Rows are points. Examples show where two turns around zero, p and q, send a point. Where does a point land after both, in the order given? Backwards means that the second turn is done in reverse. Each puzzle has new turns, and all numbers are rounded.

Turn p:
[0.07 0.17] => [0.18 0.01]
[ 0.31 -0.47] => [-0.30 -0.48]
[ 0.09 -0.05] => [-0.01 -0.10]
[-0.47  0.35] => [0.12 0.57]
Turn q:
[0.46 0.07] => [0.36 0.30]
[-0.36 -0.33] => [-0.14 -0.47]
[-0.11  0.26] => [-0.23  0.17]
Where do these land?
p, then q: [0.14 0.46] => [0.37 0.30]
q, then p backwards: [0.25 0.23] => [-0.26  0.22]
q, then p backwards: [-0.24 -0.22] => [ 0.25 -0.21]
p, then q: [-0.15 -0.47] => [-0.39 -0.31]

Turn p:
[ 0.47 -0.14  0.16] => [0.18 0.11 0.47]
[-0.03 -0.07 -0.59] => [ 0.18  0.42 -0.38]
[ 0.37 -0.28 -0.03] => [0.34 0.16 0.27]
[-0.44  0.45  0.34] => [-0.58 -0.40 -0.14]
[-0.02 -0.22  0.13] => [ 0.18 -0.17  0.06]
[-0.34  0.25  0.00] => [-0.30 -0.13 -0.27]
Turn q:
[-0.20 -0.09 -0.02] => [-0.01 -0.17 -0.14]
[-0.19  0.28 -0.17] => [-0.31  0.08 -0.19]
[ 0.51 -0.50 -0.25] => [ 0.71  0.27 -0.02]
[-0.11  0.31  0.43] => [-0.37 -0.17  0.35]
Where do these land?
p, then q backwards: [0.14 0.38 0.44] => [-0.11  0.37  0.45]
p, then q backwards: [ 0.51 -0.09 -0.10] => [0.52 0.05 0.08]
q, then p: [-0.37  0.10 -0.13] => [ 0.16  0.04 -0.37]
q, then p: [-0.28 -0.39 -0.21] => [ 0.37  0.37 -0.05]
